Every row gives one point. To make a cloud, some directions were put in groups of two or more. Within a group, all points are equally far from the middle, so they leave a hole (a ring in 2 directions, a hollow ball in 3). The other directions are filled evenly. Then the cloud was stretched, turned, moved and blurred a little. Count the holes, and give their numbers of directions, smallest first.

Cloud, 22 rows:
.12  .26  .90
-.02  .21  .70
.08  .44  .61
.11  .59  .47
.24  .17  .30
.17  .70  .66
.06  .23  .94
-.50  .45  .05
.00  -.33  .55
-.07  .37  .04
-.36  -.15  -.02
.11  .08  .87
-.37  .36  .26
.29  .09  .31
.36  .01  -.25
-.24  .16  -.15
.60  .37  .14
-.01  .13  .19
-.28  .04  .24
.33  .46  .66
.35  .00  .80
.44  .35  -.01
Holes: 0

Cloud, 19 rows:
.34  .17  -.09
-.30  .43  .07
-.37  -.33  .83
.03  -.36  -.26
.04  .00  .54
-.48  .18  .52
-.42  -.16  .85
-.05  .40  .48
-.18  .94  .02
-.29  .23  .46
-.09  .39  -.30
-.53  -.23  .07
.02  -.03  -.03
.18  -.11  -.11
-.33  -.08  .28
-.62  -.20  .89
-.18  .86  -.01
-.81  -.08  -.12
-.52  -.25  .01
Holes: 0

Cloud, 19 rows:
-.07  -.29  .31
-.17  -.63  -.29
-.70  -.46  -.28
-.29  -.60  .14
.17  .29  -.15
-.35  .04  -.64
-.68  .07  -.04
-.30  .34  .23
.12  -.58  .80
.48  -.48  .36
-.12  -.15  .31
-.38  -.38  .80
-.67  .24  -.12
-.08  -.60  -.33
-.24  -.37  .30
.08  -.94  -.18
.07  -.45  -.37
-.47  .45  -.64
-.63  .11  .35
Holes: 0

Cloud (27 x 4):
-.43  -.68  .89  .32
.57  -.47  .21  .27
-.13  -.17  -.05  -.17
-.36  .28  -.29  .19
-.19  -.21  .46  .03
.75  -.10  -.33  .17
.00  .08  -.60  .76
.08  .19  .05  -.05
.50  .53  -.14  .80
-.13  -.07  -.65  .39
.12  .22  .17  .74
.38  .61  -.94  -.12
.26  -.21  .84  .41
.30  -.26  -.42  -.58
.06  -.18  -.34  -.28
-.32  -.49  .05  .06
-.41  .06  -.72  .63
.13  -.34  .62  .48
.56  -.37  .21  .44
-.22  -.46  .22  .23
.50  .00  .17  -.03
.13  .13  -.06  -.34
-.89  .03  .21  -.21
-.11  -.27  -.69  -.37
.12  .56  -.07  .40
.86  -.14  .35  .34
.28  .44  -.83  -.11
Holes: 0

Cloud (27 x 4):
.47  .84  -.06  .13
-.52  -.12  .69  -.06
.57  .32  .18  -.16
.19  -.20  .59  -.40
-.55  -.26  .53  -.03
.14  .26  -.39  -.44
.18  .18  -.19  -.94
.82  .06  -.21  -.13
.24  .36  .64  .25
-.20  -.03  -.31  .06
.63  -.61  .29  .23
.33  -.19  .05  .19
-.09  -.42  -.47  .13
-.17  .09  .49  -.17
.62  .38  -.51  -.48
.35  -.18  .69  .02
.72  -.16  -.35  .24
.07  -.12  .55  .28
.83  -.34  .20  -.06
.28  -.36  .00  -.50
-.33  .07  .62  -.37
-.30  .50  .54  -.42
.29  .38  .00  .20
-.25  -.25  -.03  -.27
.85  -.46  -.41  .04
.34  .39  -.12  -.40
-.31  -.69  -.07  -.37
Holes: 0

Cloud:
-.21  .34  -.19  .08  .31  .54
.18  -.06  -.68  .13  -.24  -.94
-.16  .42  .07  -.47  .05  .57
-.25  .08  -.06  -.36  -.11  -.02
-.41  .27  .10  -.27  .32  -.02
-.21  .30  -.30  -.02  -.62  -.11
-.46  -.26  .28  .08  -.66  .18
.04  -.49  -.33  -.28  -.56  -.41
-.37  -.37  .47  .22  .00  -.59
.42  .00  -.25  .03  .35  .11
-.31  .44  -.01  .14  .14  -.04
.39  -.35  -.09  .14  .68  .12
.23  .35  -.34  .13  .29  .22
-.37  .07  -.08  .20  .62  .31
-.14  -.27  .35  .33  -.23  -.63
-.19  .10  -.21  -.27  -.17  .05
-.14  .51  .25  .25  .29  .92
-.30  .12  -.04  -.25  .60  .43
-.02  .43  .05  .00  -.26  -.49
-.35  .19  -.15  -.10  .59  .24
-.17  .34  .03  -.28  -.04  .86
-.11  .49  .06  -.18  -.33  .19
-.61  -.22  .10  -.02  -.19  .08
-.40  -.20  .50  .02  -.19  -.16
-.25  .22  -.02  .25  -.47  -.02
-.41  .06  -.02  -.31  -.10  .18
.53  -.02  .12  .37  .34  .10
-.07  -.32  -.30  .03  -.41  -.35
.30  -.23  -.47  .12  .14  -.19
-.36  .31  .26  .17  -.05  .39
.41  -.14  -.32  .22  .62  .11
.00  .20  -.03  .22  -.14  -.41
-.18  -.08  -.37  .01  -.10  -.31
-.72  -.15  -.22  -.23  -.35  -.34
-.33  -.04  .37  -.18  -.07  .65
-.39  -.40  -.10  .23  -.09  -.33
-.22  .36  .30  -.41  -.35  .22
.06  .17  .43  .32  -.38  -.34
.47  -.04  -.18  .04  .44  .05
-.41  .26  -.13  -.03  -.29  .05
.07  .57  .02  .16  .38  .15
-.80  -.48  .36  .13  -.28  .08
-.32  .14  .26  -.36  -.16  .64
-.44  -.13  .20  -.18  .26  .13
-.38  -.13  .37  .12  -.28  .02
.21  .40  .24  .10  -.23  -.02
.31  -.32  -.64  .03  .36  .03
-.20  .17  -.52  -.19  .04  .04
-.13  .00  -.09  .11  .74  .25
-.25  -.13  -.09  -.04  .13  .35
.38  -.21  -.29  .17  .12  -.13
.46  -.05  -.47  -.06  .03  .29
-.41  -.07  -.18  .11  -.14  -.30
-.06  .08  .23  -.38  -.66  .00
.17  -.40  -.12  -.03  -.15  -.10
.19  .12  -.34  -.15  -.71  -.36
Holes: 0
